Every row gives one point. Any point is a mix of the corners, with weights that add up to 1. It lies inside the corners' shape when no weight is negative. Is each point inside? If not, which corners have a negative weight?

Corners:
(1): [-27  47]
(2): [  2 -34]
(3): [20 14]
Points:
[-17  59] -> outside (2)
[  2 -29] -> inside
[-2 -7] -> inside
[14 24] -> outside (2)
[ 38 -15] -> outside (1)
[ 22 -21] -> outside (1)

Corners:
(1): [  8  -9 -20  -5 -18   6  11   5]
(2): [  5 -20  -4   9  -7  -3 -19 -26]
(3): [ 5  1 20 -9 18 14 -4 21]
(4): [-15 -27  12  -7 -11 -17   5   0]
(5): [  8 -14  15  24  -3   1   7  11]
(6): [ 14 -10  20 -11 -26  17  22 -11]
(7): [ 2 -8 -1 17 95  0 17 18]
(8): [  1   7  10  -1 -23 -22   5 -13]
(9): [-18   6   8   9  16  16  12   4]
Points:
[ -3 -22  -4  10 -41   7   3 -12] -> outside (3, 7, 8)
[-8 -6  8  4  6  5  4  0] -> inside
[  3 -13   1   8  11  -4  10  -9] -> outside (3)
[  2 -11   5   3   0  -2   0  -8] -> inside
[ 1 -8  6  7 46  2  8 11] -> inside
[ 6 -6 10 -3 -3 -1  9  6] -> outside (2, 9)
[-11   3  -7 -13 -14  -3  -9 -10] -> outside (5, 6, 7)
[ -3 -23   0  22  10   5   8  -3] -> outside (3, 8)

Corners:
(1): [ -7 -17  39 -41  33  36  10 -21  36  26   5   3  -1  37 -43  -5 -24 -36]
(2): [ 40 -19  11   5  10 -28  26  -6  22  51 -11  14 -31  20 -23  20  21  13]
(3): [-62   4 -29 -48 -61 -18   2  46 -33 -10 -28 -41  29   5  -2 -20  63 -32]
(4): [-53   0  14 -18  14 -35   3  13  -3  -5 -16   1 -36 -19  22  -5 -32  54]
(5): [ 26   2 -16   4 -12  27 -46  28   2  42 -27  14  25  23 -10  -8  13  24]
(6): [ 23  11 -30  33 -31  49 -28   8  65 -22  33 -12 -27 -18  -3  30 -31  -1]
(7): [ -1 -17   7 -16  17 -26 -29   9  49  26 -41 -63  19  -4 -35  13 -14 -29]
(8): [ 12  71  71 -27  12 -28  17  40  24  34  40  18 -64 -33  -6 -17 -12  47]
(9): [-59  19  36  -6  36  34   7  31 -16  35 -51 -33 -16  -3  26  33  15 -29]
(10): [-19  17 -28 -58  18  -4  60  36  16  -8  21  14  52  -7 -34  40  11  28]
(11): [ 19  14 -12   2  20  19  29 -34   0 -46 -42   5 -23 -59  -4 -64 -31  32]
(12): [ 22 -36 -23  41 -42 -11   4 -17   3   8  47  -4  30  22  30 -43  18  21]
(13): [  8 -32  -5 -57 -35   2  29  13  21 -13  21 -40  -3 -39  43 -46  36  11]
(14): [-56  30 -19 -50   2  34  16 -15   7  17  42 -21 -13  27  15  21  40  49]
(15): [-38  -4  61  13  32  -8  -3  -8 -20   8 -67   5 -42 -13  -4  46  42  43]
(16): [-19  -1  -4  -6 -56  35 -13   9 -47  -1 -57 -22  30  57   9 -36 -21  64]
(17): [-41 -28 -24  34  -3  10  24  -6  59 -53 -53 -19  -9  -4  47 -47  38 -18]
(18): [ 16  19  -5 -64  24  19  -7   9 -30 -52 -24  -2  10   0   5  30   2   4]
(19): [ 37  56 -13 -23 -20  27  -7   6  54   8 -41  21  37 -47  -8   7 -15 -39]
Points:
[  4  13   5 -18  -3   6   5  10   9  13 -10  -2   0  -7  -7   5   1  13] -> outside (17)
[ -3  12  -4 -18 -11   6   4  11  15   5  -8  -7   4  -6  -1 -10   4   2] -> outside (15)
[ 10   2   2  -9   8  15  10 -17  17  -3  -8  -2  -1 -11   2  16 -16  11] -> outside (3, 5, 8, 17)
[  7  -7 -16 -31 -26 -16  25   6  32 -32   1 -17   7 -21  -1 -29   0 -10] -> outside (5, 9, 14, 15)
[  2   9   5   1   2   0   1   6  20 -26 -23 -15 -10 -33  15   0 -14  23] -> outside (1, 2, 3, 5, 14)
[-16  14   1   2  -1  10  17   6  10   7 -12   7 -10  -8  -2  -7   2  24] -> outside (7, 13, 18)
[ -5  -6   5 -11  -4  -8   3  -9  -6  -6 -25  -6  -6  -5  13 -33   2  27] -> outside (6, 9, 10)

Corners:
(1): [-37  20  14  45 -19  33  60  23   0 -37 -40  22  17  -4 -19  58 -27  38
 -17 -15]
(2): [ 35 -58 -23 -29   2  16 -42  41 -47 -25  -4 -41  44  18 -10  43 -40 -41
  27  27]
(3): [-37  -3 -28  26 -13  21  30 -25 -36   5 -29 -24  47  53  -5  58 -57 -12
  46  12]
(4): [ 29 -60 -25 -34   8  -1  21  26 -29  19 -39 -23   0 -40  -2  36 -32  37
   7  43]
(5): [-23  33 -55   2 -15  23  14 -38 -54  18 -25 -16   8  23   0   9 -25  -5
  -9  52]
(6): [  7 -17  39   1  31 -49   6  39   9  -7 -33  32  29 -11  24  31 -12 -30
  23  23]
(7): [ 34  38 -31  51  18 -12 -42 -10  52  -3 -44 -29  -4  34  -4 -38   4 -32
  35 -12]
(8): [  2 -20   2  19  17 -78   7 -13   3  20 -30 -15  10  38   0  12  24  17
 -37   4]
(9): [ 22 -12   0 -18   4 -21 -26  20  -8  26  48  22 -19 -11  -3 -42  55 -36
   5   1]
(10): [-13 -21  26 -12   8  -4 -52 -18   2 -49 -38  15  -1  40  42   5 -28  28
   6 -42]
(11): [  3  25  13  -7   3 -12 -10 -12   6 -46  58  42   1  28  -9  -9   9 -13
  19  45]
(12): [  8 -27 -16   0  33 -42 -17  16 -46  30   0 -14  -6   6 -28  15 -28  25
 -41   2]
(13): [ 11 -22  17  30 -10 -37   5  22 -40 -35   5   5  12 -18  -8 -32 -21  -2
  24  18]
(14): [-30 -12 -44  -9  26 -11  35   4 -17 -47  31 -11   2  22 -20  32  30 -23
  39  -3]
(15): [-28  42  25  41 -39 -26  51 -19 -33 -14  22  41 -26  -5  15  38  56  47
  13  -5]
(16): [-21  23 -37 -26 -49 -37  11 -35  14 -36  42  38 -35 -25  21  45  32  34
 -33 -50]
(17): [ 25  32 -58  42  -2 -38 -18 -25  39  14 -49 -21  44  37  36 -27  27  20
  16 -14]
(18): [ 15  47  19   3  -6 -19  43 -26 -41  20  -7 -24  10  -7  20 -10 -17  20
 -33 -21]
(19): [-18 -35 -39  20 -12  37 -29 -16  -5 -32  51  -6 -30 -19  33  27  21 -16
  43  11]
(20): [ 13 -43  41  17  53 -67 -27  -7 -27  21 -36   2  29   6 -37   1  38   9
 -43 -26]
(21): [-21  54  37   5 -29 -11  -2   3 -35  30  43  -6  13 -17 -35 -44  18   3
   5  56]
Points:
[-27  66 -15  38 -23  -8  -8 -59  -1  23 -16  -5   5  40   8  -6   7  32
 -27  -6] -> outside (2, 4, 6, 9, 13, 14)
[ -6   5 -12   4  -1 -11   3  -9  -7  -4  -2  -1   3   8   7  18   7   6
   2   0] -> outside (13)
[ -6  -1   8   3  -2 -13  11   3 -23  -6   5   7   1  -2  -6  17  -1   4
   1   9] -> outside (17)
[ 11 -11  -6   8  22 -20 -11   4 -22  19 -46 -32  33  28 -16 -12 -19  -1
  -3  -1] -> outside (6, 11, 15, 16, 19)
[ -5   5 -15  12  -4  -8   2 -11 -18  -5  -9  -6   7  15  -2  11  -3   4
   3   5] -> outside (6)
[ 10 -63   7   7  36 -17  -3  35  -9   0 -53 -39  68   8   6   5 -13 -11
  25 -10] -> outside (5, 7, 11, 12, 15, 16)
[  0   3  -2   9   1 -20   9   1 -17   1 -20  -8  13   5  -4   6  -3  10
   0  -3] -> outside (11, 19)
